Rows are points. Two turns around zero, p and q, are shown by what they do to some points. Where does a point land after both, in the order given? Backwards means that the second turn is done in reverse. Each puzzle has new turns, and all numbers are rounded.

Turn p:
[-0.15  0.69] => [-0.70 -0.10]
[ 0.16 -0.02] => [0.03 0.16]
[ 0.25 -0.28] => [0.30 0.23]
[-0.26 -0.40] => [ 0.38 -0.29]
Turn q:
[0.16 0.49] => [-0.14  0.50]
[-0.19 -0.53] => [ 0.14 -0.55]
[-0.36 -0.07] => [-0.26 -0.26]
[ 0.58 -0.02] => [0.49 0.30]
[-0.20  0.13] => [-0.24  0.00]
Where do these land?
p, then q: [0.43 0.65] => [-0.78  0.05]
q, then p: [0.00 0.02] => [-0.02 -0.01]
q, then p: [ 0.05 -0.31] => [0.24 0.20]
p, then q: [ 0.10 -0.24] => [0.16 0.21]
q, then p backwards: [-0.58 -0.11] => [-0.44  0.39]

Turn p:
[ 0.65  0.05 -0.27  0.40] => [-0.71  0.27 -0.28 -0.08]
[-0.04  0.35 -0.09  0.00] => [-0.19 -0.17  0.26 -0.04]
[-0.45 -0.36  0.19 -0.47] => [0.74 0.08 0.12 0.13]
[-0.16 -0.11  0.47 -0.34] => [ 0.43 -0.14 -0.02  0.41]
[ 0.43  0.22 -0.56  0.33] => [-0.70  0.26  0.05 -0.32]
[-0.43 -0.14  0.25  0.08] => [ 0.41 -0.28 -0.12 -0.11]
Turn q:
[ 0.44  0.55 -0.46 -0.18] => [-0.16 -0.45  0.71  0.05]
[-0.04 -0.14  0.45  0.49] => [ 0.47  0.33 -0.21 -0.30]
[-0.32 -0.34  0.13  0.51] => [ 0.27  0.06 -0.54 -0.35]
[ 0.02 -0.32 -0.02 -0.39] => [-0.14  0.03 -0.17  0.45]
[-0.10  0.25 -0.11 -0.43] => [-0.45  0.03  0.22  0.14]
Where do these land?
p, then q backwards: [-0.36  0.15  0.31  0.14] => [ 0.20 -0.11 -0.39  0.25]
p, then q: [0.09 0.47 0.30 0.30] => [ 0.00 -0.05 -0.64  0.01]
p, then q: [ 0.16 -0.15  0.22 -0.03] => [ 0.08 -0.25  0.02 -0.17]
p, then q: [ 0.14 -0.42 -0.77 -0.74] => [-0.07  0.53  0.96 -0.37]
p, then q backwards: [-0.03 -0.05 -0.06  0.33] => [-0.28 -0.01 -0.11  0.17]

Turn p:
[ 0.22  0.06 -0.37 -0.49 -0.49 -0.62 -0.12 -0.54] => [-0.12 -0.37  0.87  0.09  0.51 -0.14  0.37  0.17]
[ 0.04 -0.48 -0.15 -0.06  0.28 -0.03  0.15 -0.40] => [-0.02  0.18  0.35 -0.26  0.17 -0.22 -0.40 -0.24]
[-0.35  0.23 -0.26 -0.23  0.59 -0.01  0.33 -0.04] => [-0.46  0.07 -0.22 -0.49  0.01 -0.42 -0.13  0.24]
[ 0.03  0.13  0.60  0.20 -0.57  0.48 -0.46  0.09] => [ 0.14  0.03 -0.19  0.52 -0.12  0.92  0.08 -0.05]
[ 0.30 -0.59 -0.43  0.54 -0.36  0.28  0.33  0.29] => [ 0.67  0.66 -0.05  0.41  0.13 -0.37  0.02 -0.32]
[ 0.20  0.31  0.17  0.42 -0.05  0.24  0.27 -0.20] => [ 0.37  0.23 -0.10 -0.04 -0.03  0.23 -0.17  0.48]
[-0.20  0.14  0.14 -0.40 -0.43 -0.24  0.34  0.49] => [ 0.01 -0.16 -0.32 -0.18  0.29  0.04  0.76 -0.12]
[ 0.33  0.09  0.08 -0.53  0.09 -0.36 -0.40  0.06] => [-0.23 -0.44  0.45 -0.10 -0.34  0.04  0.33 -0.12]
[-0.48  0.37 -0.07 -0.10  0.51  0.26 -0.08 -0.05] => [-0.62  0.03 -0.36 -0.16 -0.14 -0.05 -0.28  0.28]
[-0.09 -0.26  0.30  0.64  0.44  0.00 -0.36  0.30] => [ 0.26 -0.24 -0.43  0.19 -0.46 -0.02 -0.58 -0.30]
Turn q:
[ 0.12 -0.29 -0.16  0.02  0.13 -0.46 -0.45 -0.41] => [-0.58  0.36  0.09 -0.36  0.24 -0.05  0.21 -0.12]
[-0.66 -0.28  0.13  0.41 -0.93 -0.32  0.09  0.12] => [ 0.18 -0.21  0.20 -0.96 -0.32  0.13 -0.56  0.46]
[ 0.11 -0.25 -0.18  0.25  0.20 -0.80 -0.04  0.27] => [ 0.14  0.66 -0.22 -0.50  0.40  0.04  0.08  0.04]
[-0.01 -0.26 -0.17 -0.55  0.33  0.45  0.21  0.01] => [-0.09 -0.23 -0.44  0.37 -0.13 -0.34 -0.06 -0.48]
[ 0.20 -0.18 -0.19  0.10 -0.09  0.16  0.21 -0.86] => [-0.29 -0.01  0.67 -0.03 -0.11 -0.32 -0.04 -0.53]
[-0.12  0.61  0.26 -0.39  0.24  0.17  0.09  0.27] => [ 0.14 -0.08 -0.25  0.69 -0.06 -0.10  0.01  0.45]
[-0.03  0.48 -0.17  0.41  0.38  0.17 -0.26  0.29] => [ 0.20  0.30 -0.06  0.30 -0.28  0.48  0.45  0.15]
[ 0.23  0.49 -0.25 -0.28 -0.08  0.40 -0.07  0.05] => [ 0.12 -0.36  0.04  0.39 -0.14 -0.17  0.51  0.08]
[ 0.16 -0.31  0.72  0.03 -0.19  0.24  0.22  0.26] => [ 0.18 -0.44 -0.03  0.11  0.39  0.34 -0.59 -0.06]
Where do these land?
q, then p: [-0.28 -0.02 -0.02 -0.32  0.67 -0.09  0.13 -0.03] => [-0.04 -0.24 -0.09  0.43  0.15 -0.31 -0.09  0.52]
q, then p backwards: [-0.07  0.36  0.13  0.12 -0.23 -0.14  0.36  0.34] => [ 0.32  0.19  0.03  0.49 -0.08 -0.13  0.22 -0.17]
q, then p: [ 0.33 -0.32  0.25 -0.12 -0.10 -0.28 -0.58 -0.47] => [-0.58 -0.11 -0.46 -0.45  0.14  0.02 -0.34 -0.19]
p, then q: [-0.16 -0.15  0.08  0.02 -0.26  0.14 -0.03  0.53] => [ 0.17  0.16  0.38 -0.05 -0.25 -0.23  0.13 -0.29]
q, then p: [-0.48  0.01 -0.69 -0.24  0.06 -0.16  0.52 -0.23] => [ 0.19 -0.62  0.40  0.14  0.40 -0.07  0.51  0.29]
p, then q backwards: [ 0.05 -0.13  0.15 -0.05  0.57 -0.35 -0.31 -0.61] => [-0.26 -0.31  0.41  0.10 -0.60  0.15  0.18 -0.44]
p, then q: [ 0.35  0.11  0.01  0.48 -0.35  0.23 -0.59  0.24] => [ 0.42 -0.19  0.55 -0.27 -0.03  0.56  0.11 -0.16]
q, then p: [ 0.39  0.13 -0.13  0.02 -0.20  0.23  0.45  0.56] => [ 0.50  0.25  0.55 -0.15 -0.34 -0.19 -0.06 -0.09]
p, then q: [ 0.33  0.42  0.39 -0.53  0.13  0.41  0.03 -0.67] => [ 0.05 -0.76 -0.43  0.54 -0.24  0.17 -0.30  0.36]
q, then p backwards: [ 0.19 -0.16  0.19  0.65 -0.54  0.44  0.19  0.43] => [ 0.38 -0.16  0.88  0.18 -0.16 -0.38 -0.04 -0.27]
p, then q backwards: [-0.65 -0.26 -0.35 -0.03  0.25 -0.43 -0.17 -0.09] => [ 0.16 -0.43  0.23 -0.71 -0.10  0.03  0.11 -0.33]

Turn p:
[-0.10 -0.12 -0.15  0.31  0.05  0.04  0.22  0.12  0.37 -0.80 -0.27] => [ 0.10  0.11  0.18  0.21  0.60  0.20  0.16 -0.66  0.02 -0.23 -0.21]
[ 0.17  0.06  0.80 -0.18  0.39 -0.38 -0.17 -0.09 -0.57  0.29  0.38] => [-0.45  0.14 -0.09  0.13 -0.11 -0.21  0.13  0.59 -0.04  0.55  0.78]
[ 0.00  0.53 -0.22 -0.99 -0.48  0.26 -0.02 -0.40 -0.52  0.10  0.66] => [ 0.25  0.77 -0.42  0.38 -0.85  0.14 -0.61  0.59 -0.08  0.14 -0.18]
[ 0.02 -0.39 -0.47  0.58 -0.13 -0.35  0.10  0.13  0.07 -0.18  0.02] => [ 0.30 -0.49 -0.08  0.01  0.68 -0.05 -0.10 -0.13 -0.09  0.03 -0.26]
[-0.23 -0.56 -0.31  0.34  0.16  0.49  0.00  0.20  0.11 -0.21 -0.19] => [ 0.28 -0.33  0.24  0.08  0.06 -0.22  0.35 -0.57 -0.32 -0.05 -0.34]
[ 0.45 -0.24 -0.12 -0.04  0.03 -0.07  0.14  0.28 -0.06 -0.04 -0.42] => [-0.21 -0.04 -0.15 -0.39  0.25  0.22  0.21 -0.10 -0.35  0.07 -0.22]
[-0.06  0.15  0.42 -0.19 -0.06 -0.31 -0.74 -0.11 -0.24  0.21 -0.15] => [-0.48 -0.10 -0.05  0.05 -0.30  0.01  0.13  0.33  0.56  0.50  0.04]
[ 0.24  0.52 -0.12 -0.59  0.04  0.14 -0.16 -0.95 -0.27  0.32  0.32] => [-0.38  0.52  0.16  0.15 -0.63 -0.20 -0.83  0.57 -0.04  0.05 -0.12]
[-0.12 -0.14  0.37 -0.51  0.31 -0.52 -0.11 -0.02  0.14  0.42  0.14] => [-0.56 -0.34 -0.36  0.17 -0.30  0.09 -0.05  0.23  0.03 -0.05  0.54]
[-0.31  0.27 -0.31  0.44  0.23  0.11  0.33  0.51  0.14 -0.01 -0.28] => [ 0.40 -0.05 -0.09 -0.48  0.22 -0.20  0.05 -0.65  0.13 -0.20  0.14]
[-0.28 -0.22 -0.06  0.59 -0.55  0.42  0.51 -0.01  0.39 -0.17 -0.45] => [ 0.47 -0.03  0.27 -0.11  0.39 -0.16  0.49 -0.17  0.12 -0.77 -0.50]
[ 0.22  0.12  0.16  0.23  0.02  0.18 -0.11  0.35  0.45  0.10  0.24] => [ 0.27 -0.20  0.39 -0.21 -0.05  0.39  0.07 -0.04  0.03 -0.04  0.32]
Turn q:
[-0.25 -0.30  0.17 -0.23  0.57  0.08  0.11  0.03 -0.31  0.31 -0.04] => [-0.19 -0.37 -0.29 -0.12 -0.04 -0.01 -0.05  0.28  0.20 -0.58  0.22]
[ 0.25  0.02 -0.46 -0.35 -0.44 -0.12 -0.37  0.41  0.27 -0.59  0.16] => [ 0.10  0.44  0.23 -0.43 -0.07 -0.42 -0.49 -0.21  0.05  0.59 -0.32]
[ 0.42 -0.07  0.45 -0.15 -0.12 -0.50  0.12 -0.10  0.57 -0.01  0.42] => [ 0.04 -0.06  0.07  0.28  0.66 -0.42 -0.25 -0.24 -0.58 -0.01 -0.21]
[-0.04  0.19 -0.03  0.12  0.47 -0.17  0.19  0.01 -0.38  0.23 -0.80] => [-0.29 -0.66  0.18 -0.16 -0.14  0.47  0.20  0.33  0.09  0.08  0.44]
[-0.04 -0.31  0.06  0.34  0.17  0.26  0.10  0.09 -0.18  0.78 -0.36] => [-0.70 -0.14 -0.15  0.17 -0.24  0.44  0.30  0.20 -0.02 -0.40  0.00]
[ 0.52  0.28  0.02 -0.29  0.13  0.07  0.53 -0.15  0.70  0.00  0.52] => [ 0.26 -0.05  0.08 -0.01  0.51  0.09 -0.38 -0.87 -0.42 -0.28 -0.14]
[-0.29 -0.05 -0.10 -0.15 -0.86  0.13 -0.01 -0.01 -0.46 -0.34  0.06] => [ 0.52  0.38  0.17  0.04 -0.71 -0.24  0.06  0.31 -0.07  0.15 -0.28]
[-0.21 -0.47 -0.08  0.33  0.62  0.13  0.07 -0.66 -0.20  0.47 -0.54] => [-0.44 -0.72 -0.60  0.15 -0.24  0.22  0.66 -0.01  0.20 -0.19  0.27]
[ 0.25 -0.03  0.00  0.34  0.10 -0.18  0.29  0.15  0.19 -0.30  0.55] => [ 0.06  0.37  0.19 -0.11  0.39 -0.30  0.13 -0.38 -0.26 -0.14  0.27]
[-0.31  0.30  0.08 -0.10 -0.46  0.16 -0.29  0.38  0.40 -0.73 -0.02] => [ 0.43  0.38  0.54 -0.08  0.16 -0.22 -0.11  0.03  0.50  0.39 -0.50]
[-0.58  0.37 -0.38 -0.05 -0.67 -0.15 -0.46  0.12 -0.16 -0.13  0.34] => [ 0.55  0.71 -0.20 -0.24 -0.13  0.07  0.00  0.48  0.03  0.45 -0.32]
[ 0.28  0.08  0.29  0.18  0.49  0.30 -0.29 -0.28 -0.43  0.31 -0.27] => [-0.33 -0.28 -0.23  0.53 -0.14  0.30 -0.09  0.07  0.29 -0.06  0.56]
Where do these land?
q, then p: [-0.29 -0.54 -0.23 -0.34 -0.04  0.02  0.31  0.32 -0.21 -0.10 -0.03] => [-0.19  0.19 -0.55  0.28  0.08  0.48  0.18  0.00  0.15 -0.06 -0.23]
q, then p: [ 0.04 -0.19  0.15  0.21 -0.49 -0.53 -0.25  0.47 -0.25 -0.16  0.33] => [ 0.05  0.17 -0.51 -0.39  0.07  0.02 -0.02  0.09  0.45  0.37  0.56]
p, then q: [-0.54  0.52 -0.47 -0.44  0.06 -0.26  0.08  0.23  0.16  0.21 -0.15] => [ 0.22  0.16 -0.44 -0.17 -0.15 -0.11 -0.07 -0.44  0.05  0.70 -0.43]
p, then q backwards: [ 0.05 -0.13  0.41 -0.08 -0.06  0.27 -0.15  0.34  0.21 -0.46  0.37] => [ 0.06  0.52  0.11  0.55 -0.17  0.18  0.21 -0.27 -0.14  0.00 -0.13]
p, then q backwards: [-0.41  0.12  0.05 -0.04 -0.23  0.28  0.07 -0.04  0.82  0.02 -0.34] => [-0.23 -0.16  0.14 -0.04  0.22  0.81  0.54  0.10  0.06  0.02 -0.07]
q, then p: [ 0.68 -0.29  0.13 -0.07 -0.10 -0.21 -0.04 -0.08 -0.04 -0.15  0.30] => [-0.08 -0.14 -0.14  0.20  0.21 -0.36 -0.27  0.33  0.35  0.43  0.07]
q, then p: [-0.29 -0.19  0.01 -0.19  0.50 -0.53 -0.37  0.23 -0.27  0.01 -0.77] => [ 0.19 -0.76 -0.56  0.18 -0.37  0.27  0.40 -0.23 -0.24 -0.17  0.28]
q, then p: [ 0.23  0.34  0.44  0.15  0.24  0.19 -0.04 -0.50 -0.39  0.62  0.20] => [ 0.78 -0.07  0.53  0.11  0.24 -0.24 -0.12 -0.21 -0.24  0.38 -0.15]
q, then p: [ 0.55 -0.06 -0.25  0.11 -0.36  0.37 -0.49 -0.52  0.12 -0.31  0.03] => [ 0.03 -0.31  0.26 -0.28  0.06 -0.37 -0.47  0.57  0.42 -0.26 -0.31]
q, then p: [ 0.37  0.65 -0.34  0.02  0.01  0.15  0.37  0.41 -0.39  0.63  0.19] => [ 0.46  0.67  0.36  0.27 -0.68 -0.03  0.14  0.02  0.03  0.47 -0.11]
q, then p backwards: [-0.12 -0.17 -0.34  0.12 -0.18 -0.19  0.66 -0.34 -0.34 -0.55 -0.31] => [-0.17 -0.26  0.18  0.25  0.20  0.72 -0.14  0.54 -0.04  0.49  0.03]
q, then p: [-0.28 -0.07  0.44  0.54  0.66  0.44 -0.15 -0.54  0.59  0.24  0.18] => [ 0.05 -0.14  0.54  0.13  0.53 -0.39 -0.45 -0.75 -0.37 -0.55  0.04]
